Each row of a before or after table is a point. The points were changed in one or more steps. Then noise was added and the rows were shuffled. The steps act on columns, c1 being the first. Write out the steps. A step turns or swaps two columns, mirrors them in a line or flattens them onto one, adds a multiple of one to another, or multiplies or shifts one. Angles are multiples of 10 degrees, from the lower column toward the higher: turns from -170 to 170, lines from 10 to 170 but not 90. Use the fewest steps. Two steps may share a column if one is a turn and the other turns, adds or multiplies; they go together, in the order done. Otherwise the lowest column goes first.

Before (11 x 3)
[[  4   0  -2]
 [ 10 -10  11]
 [ 17   4  17]
 [-28 -24  -8]
 [-26  25 -10]
 [-14   6  29]
 [ 22  -1  -8]
 [  3   0  37]
 [ 25 -19 -13]
 [-30   3  -9]
 [ -3   9  17]]
After (11 x 3)
[[ 31 -30  12]
 [ 75 -60 -15]
 [-83 -72  -8]
 [ 14  -1  -3]
 [  8  -1  36]
 [-10  26  17]
 [ 66  -3  -7]
 [-91   9  -9]
 [-43  18  31]
 [ 52  11  16]
 [-79  74 -10]]
Steps: multiply c1 by 3; multiply c2 by 3

Before (14 x 6)
[[-49   9 -32 -15 -30 -32]
 [ 41  19  48  25  -3  45]
 [  0  27  29  14 -31  34]
 [  5  25  70  45   0  10]
 [  4  18  -9  16  -6 -10]
 [-50 -46 -29 -35 -25   9]
 [ 38  27 -23  34   6 -12]
 [-50 -35 -30  -8  -8 -46]
 [-14  41 -39   6  44   2]
 [ 17   6 -19  46  31   1]
 [-35 -23 -35 -17  -7 -39]
 [-35 -19 -25 -44 -23 -32]
 [ -2  20  57  52  20   6]
 [-22 -12 -18 -60   3 -40]]
After (14 x 6)
[[  3 -15  13 -17  -6 -16]
 [-50  27 -57   0 -23  15]
 [-50 -19 -26 -17 -31 -52]
 [ 39 -20  18 -40   7 -20]
 [-50  25 -36 -18  -8 -73]
 [  0 -16  37  12 -31  55]
 [ -3   9  79  11  21  10]
 [ 41  -1  53  22  -3  71]
 [-34  10 -41 -16  -7 -63]
 [  6   3  83  25   0  17]
 [-22  -8 -58  23   3 -64]
 [-14 -45  -4 -32  44   3]
 [-34   1 -53   9 -23 -50]
 [ 17   2  23 -45  31   2]]
Steps: turn c3 and c4 by 130 degrees; turn c2 and c3 by 160 degrees; multiply c6 by 1.6

Before (10 x 9)
[[-41 -32 -13  -4  45  10  54  -2  31]
 [ 36  -6  16 -10 -14   5 -69 -47  14]
 [ 21  18  16  33 -36  -1  53  17 -16]
 [  8  15 -11 -64   0  -6  34  12  23]
 [-42 -11 -31  67  33   2 -22  38  37]
 [ -6 -45 -60   6   1  40 -72 -34   4]
 [-46   5 -21  -4   9 -32  30 -17  28]
 [  6 -23  17 -81 -11 -21   3 -15 -24]
 [-73  -2   1 -23 -39  37  22  66  79]
 [-17  41  20 -10   6   3  25  -4 -13]]
After (10 x 9)
[[-73   6  -1 -32 -13  -6   6 -47  13]
 [ 18   0   0  64 -37  16   1  17 -15]
 [ -4 -20  -1 -36 -11 -22 -73 -15 -24]
 [ 67   9   0  11  44 -32 -11  -3  31]
 [ 15  -6   1  -6  -1  14 -71  12  22]
 [ 19   3   0  -4  33 -12  79  40  37]
 [ 29   2   1   2   6  41 -12  -4 -13]
 [ 53 -33   0  -9  10   5   1 -17  28]
 [ 70  38   0 -37 -38  -2  -6  66  79]
 [-42  39  -2 -48   1 -44  36 -34   5]]
Steps: turn c1 and c7 by -140 degrees; turn c4 and c7 by 60 degrees; swap c2 and c6; multiply c3 by 0

Before (10 x 12)
[[ 23  59 -54 -12 -22  59 -15  16  15 -63 -10  20]
 [ -4 -36  19  -8  36 -29   4 -47 -31   7 -22 -13]
 [ 23  20 -72 -10   2 -12 -16  14  32 -19   4  61]
 [ 45  27  23   4  20 -61  25  -3 -17  38 -19 -30]
 [ 23  -2 -51 -18  38  33  26  45  18 -36  38 -34]
 [ 15 -28  51  34   5 -48  15 -15   6 -26 -28   3]
 [  6   5 -58  30 -21  33 -48  38  18 -38   5 -10]
 [ 81 -26 -47 -48   0 -12 -42  30   1 -24  16  47]
 [ 51   8  26  -7  10 -53 -14 -36  24  14  31  -5]
 [  9   0  20 -12 -36 -41  40 -17   1  21   0 -27]]
After (10 x 12)
[[ 23 -18  64  34  51  -7 -18  -4 -33 -17 -14  59]
 [ 49  -8 -26  -2  84  38 -15  41 -48  17  16  -5]
 [ 25 -59  46  29 -50 -58 -16 -17  16 -60  -9  22]
 [  6   2 -22   5  -4  35  39   5 -21  23  14 -27]
 [  4  -2  67 -11 -22 -34 -47 -12   2 -38 -35 -12]
 [ 83  26  29  59   9   7 -42  -1  -6 -24 -34  46]
 [ 14  27 -41 -50  50  42  14 -17 -31 -25  26   6]
 [ 28   3  44  32  37 -39  24   7  -1 -33 -60 -31]
 [ 45 -28 -21 -12  45  62  24 -18 -15  37  13 -31]
 [ -2  33 -18   4  21  37   4   3  12   8  48 -13]]
Steps: multiply c2 by -1; turn c3 and c4 by -160 degrees; turn c6 and c9 by 150 degrees; add -1.5 times c9 to c5; turn c8 and c11 by -120 degrees
